Every row gives one point. The last column is the point's height on a tilted bowl or saddle (a function of degree 2), plus a little noise. Along how many of its main directions does it bend up, bend down or stay straight?
(in the rows, 128 means zero)

Points:
[[ 98 116 118]
 [162 113 113]
 [120  49  67]
 [192 100 143]
 [123  65  83]
 [119 166  58]
 [176 117 128]
 [148 127 102]
 [ 96 138 105]
 [ 86 147 102]
 [117  77  98]]
Directions: 1 up, 1 down, 0 straight

Points, 18 rows:
[[139 166  79  87]
 [170 207 164 110]
 [ 56 123 116  38]
 [ 51 138 132  52]
 [131  89 143 118]
 [ 83 174 152 113]
 [104 145 150 121]
 [183  77 160 109]
 [ 91 106 110  80]
 [ 89 142 153 109]
 [133  86 110 117]
 [135 135 116 126]
 [195  90 135 125]
 [141 151 146 134]
 [112  72  97  86]
 [178 180 135 116]
 [116  54 119  90]
 [119 127 146 123]]
Directions: 0 up, 2 down, 1 straight

Points (16 x 4):
[[118 175 138 123]
 [149  56 134 157]
 [163  86 148 167]
 [107  78 132 164]
 [130 132 109 137]
 [199  50 189 238]
 [ 84 171 139  89]
 [131 149  85 138]
 [141 135 128 144]
 [156  56 122 138]
 [153 175 145 157]
 [189 120 130 147]
 [120 194 101 136]
 [133 191 162 136]
 [157 133 143 159]
 [136 153 141 144]]
Directions: 2 up, 1 down, 0 straight

Points, 15 rows:
[[164  93  65 123]
 [122 111 159 127]
 [ 97 101  88 100]
 [109 195 166 128]
 [117 103 160 131]
 [115 191 193  66]
 [136 134 108 138]
 [115  87  95 106]
 [ 87 184 151 169]
 [162 114 191 112]
 [124 198  99 233]
 [128  85 109 125]
 [117  83 129 130]
 [116 161 159 117]
 [162 128 173 100]]
Directions: 1 up, 1 down, 1 straight

Points, 23 rows:
[[127 143 131 102 118]
 [145 129 195 120 123]
 [ 95 132 120 141 127]
 [172 144  95 170 116]
 [100 191 199  88 127]
 [127 147 103 134 115]
 [115 218  44  79   7]
 [ 99 112 104 166 132]
 [143 131  75 100 109]
 [174 105  80  89 114]
 [ 88 111 136 127 126]
 [179 121 145  87 134]
 [177  61 175  90 126]
 [ 71 165 134 134 130]
 [118  94 165 177  81]
 [108 192 147 101 103]
 [ 60 106 135 112 149]
 [123 182 130 148 111]
 [ 72 113 111 151 146]
 [ 93 146 193 111 119]
 [141 166 162 153 121]
 [115 150 125 169 122]
 [107  99 166  94 125]]
Directions: 2 up, 1 down, 1 straight

Points, 23 rows:
[[142 112  83 168 129]
 [211  51  92 132  47]
 [105 196 168 149 158]
 [126 152 156 127 145]
 [152 169 180 119 165]
 [116  81 133  90 132]
 [ 48 123 161 183 103]
 [ 71 133 184 131  98]
 [119  90 165 159 136]
 [127 183 153 140 160]
 [153 146  97  92  92]
 [ 70 126  45 162 228]
 [ 97  84 131 152 162]
 [136  67 169 127 137]
 [ 68 142  79 127 185]
 [146 131 172 106 135]
 [108 152 112  94 120]
 [138 101 131 124 140]
 [117 161 159 128 144]
 [ 78 116 146 155 142]
 [136 145  84 142 135]
 [172 103 192 136 152]
 [ 88 170  78 113 149]]
Directions: 1 up, 2 down, 1 straight

Points:
[[140 124 110 133 112]
 [136 154 115  75  99]
 [133 156 132 106 112]
 [ 68 151 144 155 193]
 [135 106 135 111 105]
 [175 113 104 161 125]
 [168  95  70 120 123]
 [131  99 125  99 103]
 [147 152 110  91  95]
 [158  87  93 158 139]
 [144 124 176 111 114]
 [184 150  64 127 118]
 [ 72 158  73  77 128]
 [159 146 123  78  91]
 [108  80 102 175 174]
 [134 104  99 116 110]
 [ 69  19 148 167 218]
 [132 190 189  77 175]
 [139 149 103 163 137]
 [161 104 113  72  86]
 [ 94 101 100 186 188]
 [190 162  61 179 166]
 [122 149  85  84 100]
 [145 162  73 132 120]
 [175 115 125 100  88]]
Directions: 3 up, 0 down, 1 straight
